Every row gives one point. Each table stands for the endless flat space through its points: a line for two points, a plane for three, and so on. Write the one point that lies in both, or say that there is none.
In the rows, 100 means zero.

First (2 x 4)
[116 118 108 108]
[128 120 102 118]
Second (2 x 4)
[111 103 81 104]
[121 128 111 119]
They share: no point

First (2 x 6)
[103 94 114 109 126 117]
[93 108 118 121 132 125]
Second (2 x 6)
[102 102 124 97 135 131]
[114 72 100 109 111 95]
They share: [108 87 112 103 123 113]

First (2 x 8)
[115 116 94 123 114 101 103 132]
[87 116 82 119 98 113 99 120]
Second (3 x 8)
[79 116 64 99 96 119 79 111]
[80 128 73 104 88 120 98 101]
[73 134 67 96 81 125 97 90]
They share: [94 116 85 120 102 110 100 123]

First (2 x 8)
[100 83 124 109 114 111 124 90]
[94 82 123 110 111 113 119 96]
Second (2 x 8)
[82 99 119 126 105 109 114 111]
[92 69 124 101 110 119 114 96]
They share: [88 81 122 111 108 115 114 102]

First (2 x 9)
[90 125 108 135 96 74 73 119 141]
[60 95 126 93 72 98 109 83 111]
Second (3 x 9)
[74 124 127 97 91 89 106 102 131]
[75 131 136 92 95 91 112 109 136]
[75 94 86 123 76 77 75 74 111]
They share: no point

First (3 x 11)
[130 100 98 96 103 124 80 94 100 114 136]
[118 82 78 96 107 118 88 108 86 110 124]
[115 67 59 82 87 120 76 129 72 88 107]
Second (2 x 11)
[126 99 87 95 96 138 86 122 82 94 130]
[122 75 79 91 84 114 74 98 94 98 122]
They share: no point

First (2 x 12)
[108 84 108 113 124 72 108 85 89 95 116 79]
[92 64 88 113 100 96 84 57 73 115 88 83]
Second (3 x 12)
[97 96 106 98 102 85 116 68 70 87 101 56]
[103 60 115 111 108 61 104 86 96 123 96 85]
[113 66 108 118 118 65 95 83 99 117 106 93]
They share: no point

First (3 x 14)
[136 88 128 82 152 65 99 76 83 122 139 120 117 50]
[135 82 125 84 133 83 106 83 94 121 132 118 99 63]
[147 62 117 96 105 107 118 87 110 125 128 122 71 83]
Second (3 x 14)
[106 100 122 67 137 98 111 106 107 131 118 123 93 53]
[121 82 119 76 128 119 96 97 119 113 136 108 102 74]
[131 81 128 84 105 96 116 89 98 112 117 108 75 81]
They share: [124 85 125 79 116 101 111 94 104 116 121 111 84 74]

First (2 x 18)
[57 75 112 61 116 74 103 120 71 99 87 64 107 105 80 99 136 106]
[93 111 82 91 80 116 139 90 89 105 105 94 83 135 80 93 112 124]
Second (3 x 18)
[83 99 95 66 101 94 121 101 75 116 91 80 94 126 86 106 124 108]
[90 109 103 65 102 88 124 99 68 132 90 89 101 134 97 116 132 99]
[84 79 61 47 96 124 124 99 98 102 84 53 89 122 55 98 114 117]
They share: no point

First (2 x 18)
[108 103 117 110 79 140 97 133 70 94 88 78 134 81 130 136 79 79]
[116 87 113 122 99 112 101 105 90 70 88 82 106 69 122 112 95 91]
Second (2 x 18)
[114 100 106 111 93 125 99 126 71 80 87 85 112 66 117 131 87 78]
[117 91 121 123 78 110 108 117 86 89 96 79 130 84 132 122 99 93]
They share: no point

First (3 x 20)
[103 117 115 136 93 78 75 110 87 84 99 103 101 94 124 79 110 146 91 121]
[121 99 116 141 117 75 67 104 108 50 118 117 77 112 137 94 129 129 111 124]
[100 103 129 121 106 70 82 94 109 67 110 129 71 125 119 102 121 95 133 112]
Second (2 x 20)
[106 116 135 126 80 68 99 102 95 91 107 115 83 117 130 101 133 108 117 97]
[100 114 127 126 90 72 87 102 95 85 103 115 87 111 122 93 119 116 113 109]
They share: [97 113 123 126 95 74 81 102 95 82 101 115 89 108 118 89 112 120 111 115]

First (4 x 24)
[62 120 87 138 106 116 149 91 72 126 132 87 119 92 88 78 110 114 119 104 119 129 90 68]
[57 105 104 115 104 89 130 87 83 141 147 67 131 102 90 66 110 107 113 91 114 121 92 78]
[72 114 113 112 86 90 111 107 98 120 118 71 119 100 84 70 122 84 95 86 129 129 102 92]
[57 104 126 105 83 82 105 96 107 125 133 56 122 100 77 57 132 81 96 79 124 132 105 102]
Second (2 x 24)
[65 102 117 138 85 94 126 110 96 117 125 74 134 115 106 62 89 89 116 91 128 103 95 87]
[71 112 105 126 93 96 126 106 88 123 123 78 126 105 96 72 103 95 108 93 126 117 95 81]
They share: [74 117 99 120 97 97 126 104 84 126 122 80 122 100 91 77 110 98 104 94 125 124 95 78]

First (3 x 24)
[102 86 92 57 115 77 96 120 124 80 101 88 122 120 79 89 80 125 68 101 108 123 84 66]
[104 84 105 68 107 72 109 117 119 80 103 90 120 113 82 93 77 127 73 97 110 125 86 66]
[100 87 99 64 114 78 103 120 126 77 100 94 120 119 78 91 84 122 75 99 111 122 87 70]
Second (3 x 24)
[105 86 123 79 106 71 133 111 111 68 90 91 108 132 83 90 91 132 99 85 128 123 96 72]
[106 90 118 81 107 68 125 116 117 67 93 97 113 120 85 92 87 122 92 88 119 126 98 74]
[113 98 111 87 114 60 116 120 124 61 93 105 117 103 92 94 82 107 84 93 105 136 106 81]
They share: no point

First (2 x 24)
[89 117 86 109 136 115 92 98 101 81 97 94 112 78 107 118 101 97 112 115 112 92 110 86]
[83 117 85 116 143 113 98 105 108 75 101 101 114 73 101 123 107 91 117 113 106 96 113 86]
Second (2 x 24)
[96 118 94 98 123 124 78 84 91 94 93 76 104 89 113 101 83 114 103 117 128 86 108 79]
[86 120 106 104 125 134 74 84 99 96 101 68 96 91 101 87 71 124 105 113 136 90 116 65]
They share: [101 117 88 95 122 119 80 84 87 93 89 80 108 88 119 108 89 109 102 119 124 84 104 86]

First (3 x 24)
[84 80 93 58 71 112 103 118 103 134 120 126 101 119 66 95 109 83 101 111 111 129 98 117]
[95 76 86 40 57 106 85 110 101 150 111 133 95 119 55 84 117 81 85 102 105 130 99 124]
[68 92 93 82 99 112 127 130 119 114 136 118 101 123 78 111 85 75 121 115 115 133 82 109]
Second (2 x 24)
[77 82 112 76 72 121 122 131 90 113 126 124 107 117 82 100 110 94 122 131 114 125 112 113]
[80 85 117 76 66 118 123 137 85 109 126 130 101 118 85 95 109 95 126 136 108 126 116 117]
They share: [74 79 107 76 78 124 121 125 95 117 126 118 113 116 79 105 111 93 118 126 120 124 108 109]

First (2 x 24)
[128 67 117 93 94 93 86 106 114 132 91 81 95 98 91 72 62 106 112 97 125 129 114 120]
[123 102 97 88 124 103 71 126 84 122 71 111 100 108 101 97 87 86 97 102 95 124 84 95]
Second (3 x 24)
[103 96 83 93 96 104 81 103 117 92 64 81 65 94 126 110 84 65 122 85 103 119 82 100]
[113 61 98 83 111 94 66 103 97 117 44 96 90 109 106 95 84 90 92 75 98 109 82 110]
[119 112 95 97 108 100 81 119 109 120 92 93 93 102 110 94 72 77 122 113 111 139 106 100]
They share: no point

First (5 x 24)
[75 103 115 92 93 80 93 112 132 98 85 89 123 83 103 81 112 123 125 99 79 89 112 80]
[48 68 96 93 96 98 112 98 131 91 76 120 143 68 99 98 121 139 138 102 63 98 104 47]
[109 149 115 83 68 66 49 149 116 109 87 72 91 79 130 61 128 107 96 114 89 84 107 121]
[85 99 81 51 80 114 65 117 112 77 65 136 125 63 112 61 154 143 122 132 35 88 77 95]
[69 89 117 98 95 108 99 104 122 72 107 99 155 77 107 75 130 155 147 109 71 95 100 66]
Second (4 x 24)
[63 107 113 78 67 69 84 116 123 111 78 101 139 73 89 62 120 121 107 85 74 94 108 73]
[78 110 116 90 79 79 66 119 139 109 85 101 113 84 121 72 118 137 108 92 87 91 105 82]
[56 96 108 76 77 73 89 110 108 101 71 103 138 71 90 57 128 116 118 97 67 96 112 65]
[68 88 94 92 111 99 88 117 95 77 67 101 107 70 123 72 126 123 134 124 65 93 117 66]
They share: no point

First (2 x 24)
[107 96 81 86 101 78 117 87 89 83 102 82 91 106 85 106 98 103 98 95 107 115 84 113]
[101 94 79 74 103 72 117 95 93 93 90 70 97 94 91 98 94 95 90 95 113 105 78 105]
Second (5 x 24)
[116 94 118 113 100 36 111 110 96 102 78 79 109 142 73 125 91 110 84 80 89 129 54 114]
[118 116 85 112 137 59 107 73 84 83 124 99 55 132 92 86 110 115 120 96 121 143 117 143]
[92 113 46 79 96 127 143 60 66 78 118 77 80 102 66 106 102 109 96 101 91 103 97 105]
[116 90 110 103 108 40 111 92 98 86 102 85 89 134 77 105 111 94 112 84 119 119 78 130]
[126 113 77 110 125 80 91 87 86 75 116 113 68 108 115 105 83 140 100 107 99 165 114 128]
They share: [110 97 82 92 100 81 117 83 87 78 108 88 88 112 82 110 100 107 102 95 104 120 87 117]

First (4 x 24)
[52 108 79 95 113 92 109 114 55 100 135 81 123 94 93 68 89 115 100 80 106 62 116 83]
[83 110 92 85 92 65 86 84 89 135 96 95 127 117 123 100 85 126 102 76 124 90 90 91]
[121 146 95 98 127 105 129 75 74 120 132 102 132 91 89 100 66 125 109 77 138 118 102 105]
[85 122 104 89 115 102 114 69 74 81 126 78 123 85 77 61 54 113 88 95 108 91 111 93]
Second (4 x 24)
[31 103 115 76 102 88 96 98 65 71 137 129 93 113 127 86 39 92 88 64 143 85 113 96]
[86 89 86 76 111 70 86 83 70 104 112 55 143 101 89 54 84 108 125 77 106 86 69 62]
[86 97 94 76 113 76 101 88 80 108 102 68 138 90 95 63 79 116 111 76 105 74 87 80]
[85 73 103 58 126 70 78 86 65 95 119 51 147 107 91 50 81 98 136 64 119 91 53 54]
They share: no point
